Each row is a point. Two turns around zero, p and q, are shown by what they do to some points. Where does a point land after both, in the order given? Backwards means that the second turn is done in reverse. Each puzzle has new turns, and all numbers are rounded.

Turn p:
[-6.8 -9.1 15.0] => [14.5 -8.5 -8.5]
[ 19.6 -15.4  -5.1] => [ -4.6  17.9 -17.5]
[ 1.0 18.0 -7.4] => [-6.9  3.4 17.9]
[-11.3  -2.4  12.5] => [ 12.0 -12.0  -1.3]
[ -2.5   8.9 -15.0] => [-14.9  -0.8   9.4]
Turn q:
[-11.3 -13.1 -13.6] => [-21.8   0.5   3.2]
[ 11.2 -15.4  14.9] => [  8.3 -12.6  18.9]
[ 1.4 12.5 -7.6] => [  1.4   2.4 -14.4]
[-1.2 16.0  6.2] => [12.0  9.7 -7.7]
Where do these land?
p, then q: [-4.6  3.8 14.3] => [  7.3 -13.2   3.4]
q, then p: [ -4.6 -21.2 -23.2] => [  0.3 -30.8  -7.8]
p, then q backwards: [ 0.9 14.2  2.0] => [-3.7 -8.1 11.3]
q, then p: [8.3 3.1 6.9] => [ 0.9  9.9 -5.2]

Turn p:
[ 15.8  10.8 -11.1  -2.7] => [ -0.5   8.8 -17.2  11.1]
[  7.4  -1.8 -10.8 -13.2] => [ -1.8  14.9 -10.1  -4.8]
[ -4.8 -11.7  -9.5  17.8] => [  3.6 -18.8  -8.5 -11.3]
[-16.4  15.7  20.2  -2.9] => [-12.0  -2.7  24.9  12.7]
[ -2.0 -13.0  11.1   1.0] => [10.7 -2.2 10.9 -7.8]
Turn q:
[11.4 14.3  5.9 -5.2] => [ 13.8 -11.8  -7.6   2.6]
[-3.2  4.5  3.5 -8.6] => [ 8.8 -1.4  6.1  0.8]
[-7.2 -2.6  9.7 20.2] => [-8.1 13.5 -8.5 15.5]
[ -5.5 -12.7   9.4  -4.1] => [-6.7 -0.1 13.1  9.0]
[ 17.0 -12.3 -38.0  -4.8] => [-18.1 -11.3  -4.3 -37.9]
[-6.0 -1.5 12.7 -3.7] => [ 3.5  1.0  8.1 11.6]
[-6.4 10.5 -3.1  6.2] => [ 7.0 10.0 -7.0 -1.6]
Where do these land?
p, then q: [-0.9  6.6  9.5 -9.2] => [ 6.8  4.3 -6.1 10.9]
p, then q: [ -8.2  21.5 -16.3   4.9] => [-8.6 26.0  4.9 -6.8]
p, then q: [ -7.8  -7.7   9.7 -14.7] => [15.9 -5.3  4.3 11.5]
q, then p: [  0.4 -12.5  14.0  12.7] => [ -6.5 -21.6   2.2  -1.0]
p, then q backwards: [ 16.5  -7.8 -16.8   6.3] => [ 9.6 20.1 -5.8 11.2]

Turn p:
[ 10.1 -20.1  -7.1 -12.7] => [ 10.1   0.7  15.0 -19.8]
[-11.2   8.8   7.3  -8.2] => [-13.9  -8.2  -7.9  -1.3]
[  9.4 -15.2   5.2  10.3] => [20.6 -3.6  3.5  1.3]
[-11.8   9.9  -6.5  26.1] => [  3.6  15.2 -19.9  17.8]
[-8.0 11.9 -4.5  1.9] => [-10.6   6.2  -7.2   5.1]
[ 11.5   4.5   5.6 -17.3] => [ -9.7 -10.3  16.5  -3.2]
Turn q:
[14.7 -9.1  5.3 -2.1] => [  7.2  -0.8   1.7 -16.6]
[20.5  4.6 -1.7 -7.2] => [  5.8  14.3   9.2 -13.2]
[-12.3  -2.6 -27.8  -1.4] => [  0.1  14.0 -22.5  15.2]
[-27.4   5.8  -2.6   8.0] => [-10.1 -10.0  -6.6  24.7]
[4.9 1.3 7.9 8.3] => [ 6.6 -6.7  8.3 -1.1]
[-0.5  0.1 18.9 -5.5] => [ -9.6 -10.9  10.0  -8.9]
Where do these land?
q, then p backwards: [16.3 15.1 13.8 -7.7] => [ 17.1  -3.5 -12.8 -16.5]
q, then p: [12.7  7.8 -6.1  8.3] => [-0.9 -6.3 10.3 13.5]
q, then p: [ -0.8 -18.3  -4.9  -0.8] => [ -1.6  12.8   9.0 -10.6]
q, then p: [ 11.7  12.3 -16.0  -5.2] => [-14.8  -0.6   3.1  18.5]
q, then p: [-19.9  -6.5  -0.9   1.9] => [10.6 14.0 -9.9 -6.1]
q, then p: [-20.1 -10.5  14.0   3.4] => [ 16.5   5.5 -10.4 -17.6]

Turn p:
[ 2.3 -2.1 14.9  5.2 -6.7 -1.3] => [-7.8 -1.7  9.1  6.1  4.1 10.3]
[-15.8  -7.9  -9.2  -7.0 -11.1 -20.4] => [  6.5 -10.5 -24.9   9.8  -0.7  10.6]
[13.6  0.8 -4.4 -6.3 26.6  8.5] => [ 16.0  14.4  11.2  -8.9   6.5 -17.8]
[15.3 17.4 -6.6 12.9 -5.3  3.6] => [ -4.5 -13.6  12.9 -19.0  -6.7  -3.2]
[ 13.5  -8.0  -5.0 -14.0  -9.5   1.5] => [  4.1  10.3  -5.9 -14.3   2.7  13.8]
[ 10.5  -0.3 -11.5   8.0   1.6  12.3] => [  3.0   4.4   8.1 -12.2 -14.2  -4.0]
[-13.3  -7.8   5.3   6.2 -14.7 -13.5] => [ -4.4 -11.2  -8.6  15.8  -3.3  15.0]
[-26.3   7.9  16.5  -5.0  19.1   9.4] => [-13.0   8.0  -2.0  22.9  11.4 -24.8]
Turn q:
[-24.9  -0.5  13.3  34.5  -1.0   6.1] => [ -9.2 -21.3  11.3  -9.6 -32.3  15.1]
[ 6.2  1.7 -0.2 -9.7 13.9  2.1] => [-0.8 10.1 -7.3 -2.7 10.7  7.5]
[-13.6 -11.9  11.7  -1.6 -20.4  19.4] => [ 10.6   7.9   2.7  -7.8 -29.1 -13.0]
[  7.7   1.8 -20.7  -2.5  10.9  -9.2] => [-11.7   1.8   6.4   2.5  22.6  -0.5]
[20.3  4.2 -4.6 -3.8  0.0 -2.8] => [-4.5  4.0 -9.6 14.1 11.4 -4.2]
[  7.5  -7.8   0.7  -5.3   1.7 -16.3] => [ 1.7 -8.6 -9.0 -3.4 13.6 -7.7]
[ -3.2  12.6  -0.3 -11.7  -5.1   0.7] => [14.0  6.1  5.6  7.0  3.2  2.8]
Where do these land?
p, then q: [ 5.6  5.6  3.8  5.6 12.0 -3.1] => [  1.2  -7.2 -13.6  -3.4   2.4   2.2]
q, then p: [ -4.0 -11.6   9.0   4.4  -9.0  -3.1] => [ 5.8 -0.5 -9.6 -2.3  0.7 14.5]
p, then q: [ -5.1   4.9   1.2   0.0 -54.6   0.6] => [  3.2  29.0  32.5 -22.1 -22.1 -12.2]
p, then q: [11.7 -2.6  0.1  0.2  2.4 -9.3] => [ -2.6   8.3 -12.7   0.6   0.4   0.6]
q, then p: [ -6.8  -2.6 -13.1  -0.9  16.9  -7.5] => [ -0.8  13.8  -1.7   8.8  11.4 -12.8]
p, then q: [ 8.4 -3.0 -5.7 -9.7  2.8 27.6] => [24.2  0.8  8.3 13.4  7.5  9.1]
p, then q: [-1.1  3.5  1.0 12.6 15.5  0.6] => [  1.8 -16.1 -12.0   0.8  -0.7  -2.5]
p, then q: [ -8.8   5.8   3.7 -12.1  14.1  -5.7] => [-10.9  -9.0  -0.2  -2.0  15.3   8.0]

Turn p:
[ -8.3  10.0  -7.0  13.4   5.2  -3.3  -7.0 -22.4] => [ 17.5   1.3   9.1  10.5   6.6   1.6   5.3 -20.3]
[14.3 -6.8  2.1 -9.3 -9.8 -5.4  9.5  6.6] => [ -6.9   0.2  -9.6  -3.0 -13.5 -10.3   3.7  12.2]
[-20.2   5.5  -1.7 -21.9   3.0  -2.7 -19.8  -2.5] => [ -5.1 -20.8  19.6  14.0   7.6  -0.4 -15.5   0.8]
[ -3.6   8.0  10.9  11.8  23.2   7.0  -1.5 -24.6] => [  2.6   6.8   9.2  14.2   7.3  21.4  17.8 -19.1]
[-8.3 -5.1  0.3 -1.6 -8.9  7.9  3.8 15.0] => [ -2.9  -3.6 -10.7  -8.1   3.6   3.0 -13.9   7.8]
[  1.7   0.9  -9.7  -7.3   7.8   4.1 -25.3   6.9] => [-12.4   2.4  21.2  -2.4   7.8  -8.4 -12.3  -4.4]
[  5.6  -3.0   8.8  -2.7 -20.2   1.9  -2.1   9.8] => [ -8.9  -3.5 -16.4  -1.8   5.0 -13.3  -3.0   7.7]
[ 11.9   9.6   1.4   2.5 -11.3  -1.7  27.8  16.9] => [  2.0  -7.3 -20.7 -24.3 -12.6  -1.3  11.3   8.0]
[  8.8 -10.8   6.1   7.6  -7.4 -15.4  16.1  20.9] => [  5.9   7.1 -13.4 -14.6  -3.5  -5.5   7.5  26.4]
[ -2.0  -8.1 -11.2   7.5  18.4   7.6  -1.4 -26.7] => [  8.2  17.2  11.8  15.6  -8.2  13.3  -0.8 -19.3]
Turn q:
[11.4  8.9 13.1 16.8  0.8 -5.9  5.8 -1.6] => [  5.8  -7.8  -8.6  -6.6 -19.4   0.2 -12.0  -2.0]
[  0.0 -15.7 -21.9 -23.4  23.8 -15.0 -11.1  -1.6] => [-12.8  -8.0  -5.6  10.8  40.1 -11.6  -2.1  -8.0]
[-8.4 15.7  6.5 -6.2 -5.8  4.5  4.1 -9.9] => [-1.0  9.0 12.6 -9.3 -7.4 -9.9 -2.6  8.8]
[  0.7   8.8  -6.0  17.4 -14.9  15.2   3.1 -10.8] => [ 11.3  20.5   2.7   3.3 -14.3  10.3  -8.8   6.3]
[-2.3  3.5  0.4  6.3  7.1 -7.3 -9.5 22.9] => [ 12.3 -13.6 -14.6   0.4   2.7  -4.2  13.7   3.9]
[-16.2 -27.3  -8.9 -14.9  13.7 -16.6  -9.9  -6.7] => [-29.4   0.5 -12.4   4.5  28.0  -3.7   8.1  -3.4]
[ 10.8   6.5  16.7   2.9 -11.3  14.8  -5.3  -0.4] => [ 11.8   2.2   9.3 -17.4 -11.6  11.3   0.2  -5.0]
[  5.9   6.9  -0.7   0.0 -27.6   5.1  13.4   0.0] => [  6.4  12.2  15.5   7.5 -21.3   0.1   4.1  -9.6]
[-1.8 -7.4  0.8  1.1 14.3  5.3  9.4  8.2] => [ -4.3 -15.2   1.1   6.8   3.3   7.8  -0.4   8.9]
Where do these land?
q, then p backwards: [ 11.0  25.1  12.7 -20.2  -6.3   6.4  -0.1  -3.5] => [  3.7  12.8 -28.5   1.6   6.8 -14.2  -9.8   8.7]
p, then q backwards: [  8.1   0.4  15.5   7.1  -3.4   3.8   5.1 -19.9] => [ -4.3 -14.4 -11.3   5.4 -12.1 -10.5  -4.0  12.1]
q, then p: [  9.9  -9.5  14.3   8.1   2.3 -10.3  -4.0  20.1] => [  4.2  12.3  -9.4   8.9 -21.5  -0.9 -13.8  -1.8]
p, then q backwards: [-16.9  -0.3   5.3  -3.6  -5.2 -10.2  -0.9  -8.2] => [  5.5   2.6 -12.1   3.0  10.5   3.9   6.0  13.1]
p, then q: [-13.0  14.7   1.3   9.8   2.3   4.4   2.0  -0.5] => [ -5.2  -3.9   7.5  -1.2  11.1  10.7 -13.0  -2.0]
q, then p: [-11.6 -17.9  -1.1 -11.9 -15.2  13.6 -15.4   3.4] => [ -3.2 -12.7  -6.5  -6.1  -9.7  26.9  10.2  -9.5]
q, then p: [ -6.0 -36.4 -10.1 -11.3   8.9  19.6   9.7 -10.9] => [ -3.9   2.9  -0.7  -0.8  23.7  38.5  -8.5 -11.2]
q, then p backwards: [17.6 -6.1 -8.4 -3.7 -2.3  3.9 22.4  5.2] => [-13.2   2.0  -5.7 -15.7   7.2   1.9  -7.0 -20.5]
q, then p backwards: [  8.3   8.5  -8.4   1.4  -1.8 -18.5  -7.2  14.4] => [  1.2   8.7  -2.3   7.8 -20.8  -6.7   1.4 -13.9]
q, then p: [  0.5  24.4 -15.8  13.1  21.6 -13.7  -0.9   2.9] => [  5.9  18.1  20.4 -13.7   1.4 -24.1  -0.1  11.6]
p, then q backwards: [ -7.9  -2.8  -5.3  11.2  -0.7   0.9 -10.9  -3.0] => [  8.6   3.4 -12.4  -5.3   0.6   3.3  -6.6  -5.7]

Turn p:
[-11.4  -1.7 -13.8  19.4  25.4  -3.2  17.4   4.4] => [  2.1   7.6  26.6 -19.6  -7.1 -21.6   2.4   2.0]
[-11.8   5.1 -10.9  12.8  -8.5  -3.5 -10.1   0.6] => [11.6 15.5  2.2 -8.4  5.0  9.3  8.4 -1.0]
[-20.6 -11.6  -6.7   0.6  20.8   2.2  -7.5   5.5] => [-13.5   5.3  22.6 -14.9  -1.8   5.5   0.4 -12.4]
[  7.8 -13.6  -0.2  -9.5 -15.6   1.9  13.8   1.4] => [ 5.3 -8.0  5.1 23.9  5.4 -1.2 -6.3  4.0]
[  5.9  -9.4  22.5   1.0  18.6 -11.2 -11.0   4.4] => [-26.7   2.9  -8.3   1.4  -5.7 -11.5   7.3 -15.3]
[  8.7  17.0  10.2 -15.9 -15.5  -9.5  -8.5 -14.2] => [  4.0  -1.1 -28.6   9.7 -13.1  13.7  -3.8   4.8]
[-10.7  24.4   6.9  -1.4  -5.5   3.8   7.2  14.2] => [  3.6 -11.2  -1.8  -7.9  -6.4   7.7  20.7  18.1]
[19.3 -8.4 -6.7 -7.2 -1.0  4.8 -1.2  2.6] => [  5.4 -12.3  -4.0   7.2   8.0  -6.0  -9.8 -11.3]
[ 12.7  -1.7  -1.3   0.3 -18.7  14.7  -0.2 -18.9] => [  8.0   1.6 -13.8   8.6  15.7   4.0 -19.3  11.2]
Turn q:
[ -2.8  12.2 -18.1 -10.3 -19.2  12.9 -12.1  -0.3] => [ 16.7  15.3 -15.7  -0.9  12.6  -0.9  15.0 -11.2]
[ 21.2 -15.6  11.1   6.9  13.3   3.5  -2.2  -2.4] => [ -7.1 -20.2  15.1   0.7  -0.6  -0.6  10.1  16.5]
[ -4.8  -3.8   3.1   6.6   8.7 -14.2  10.6 -12.7] => [ -4.5  -8.6   7.2  -9.3  -4.2   8.4 -17.9  -0.9]
[ -3.9  20.7   4.2  -7.3  11.3  -3.1  13.4 -15.5] => [-13.3   6.7  -9.7 -23.0   4.1   2.7 -13.3   4.8]
[ 14.3   4.0   6.8   1.4 -18.7   1.9   9.1  -8.9] => [-8.8  8.6 14.2 -5.8 13.6  8.9  9.9 -6.0]
[-19.6 -12.4  -8.1  16.6 -11.2 -12.8  -8.9  19.0] => [ 16.4   2.9   4.1  23.3 -21.5   3.9  -6.8 -15.8]
[-10.1 -15.9  18.2 -17.0 -12.0  -8.2 -11.1   6.3] => [  7.5   9.3  10.2  25.0  12.8  -5.8 -14.0   9.3]
[17.3 -3.5  0.6 -8.7 12.0 17.9 19.2 -4.1] => [-19.0 -14.6   1.1 -13.3  11.7 -15.6  10.1   1.0]
[14.4 -0.3  4.2 17.0 15.8 14.2 -2.5 15.7] => [ -9.4  -9.8   2.4   0.5 -20.1  -8.4  21.1  10.3]
[ -5.9  13.5 -19.6  -5.8   0.9  -7.6  -7.7   8.8] => [  5.8   3.6 -25.4   4.7  -3.8   7.3   0.0  -7.0]
[-20.1   1.1  -2.4   0.6  -0.9  -4.4  -7.9  -5.8] => [ 15.6   7.0  -3.3  -1.8  -4.7   0.0 -14.0  -1.2]
Where do these land?
q, then p: [ -6.6 -24.8   8.1   0.7  13.8  -7.4   8.4   9.1] => [-10.8  22.6  -1.8  10.8  10.5   1.7  10.9 -12.0]
q, then p: [-18.9   6.4 -13.2  -2.1 -10.9   9.6 -14.3  -0.2] => [ 19.5  -5.6 -17.8  -2.8  -6.0 -10.9  -9.6  -3.0]
p, then q: [  0.9  11.3  10.8   5.8  -0.1  -9.6   1.3 -17.3] => [  2.7  10.6 -15.3   6.5  -1.8   7.6   6.0 -13.3]
q, then p: [ 20.1  13.0 -10.7  17.2   5.3  -0.1 -10.4  -4.0] => [  6.2 -19.4  15.0  11.2   9.2   1.4  -8.5  14.5]
p, then q: [  2.7 -11.9   2.9 -13.9  -4.0  19.7   6.7   8.0] => [  8.4 -12.5  12.7   5.5 -12.9 -12.6  -4.6   9.9]
p, then q: [ -4.2 -23.9  11.1 -13.2  11.2  11.6   1.1   8.0] => [ 14.6   2.7  15.0  -2.9 -12.2 -11.6 -20.1   8.5]
p, then q: [-2.1 29.2  8.8  3.6 -6.9  4.5  9.7  5.7] => [-14.4  -7.4  -6.3  18.7   3.5  -9.2   6.7 -18.7]
q, then p: [ -5.3 -21.3 -26.5   4.9  -5.3  15.8   2.1  -2.0] => [ -0.8  10.2  -6.7  18.6  -6.3 -18.2 -24.3  -6.0]
p, then q: [  8.7   8.6   8.0   6.0 -10.2 -30.1  -9.1  -4.6] => [ -3.4   4.3  -7.4 -14.8   0.5  18.7  10.2 -24.6]
q, then p: [  4.8  13.4   0.8  -9.1   7.1 -14.0   4.6  -2.7] => [  1.4  -3.9  11.1 -13.8   5.3  13.6  -0.4  -4.0]
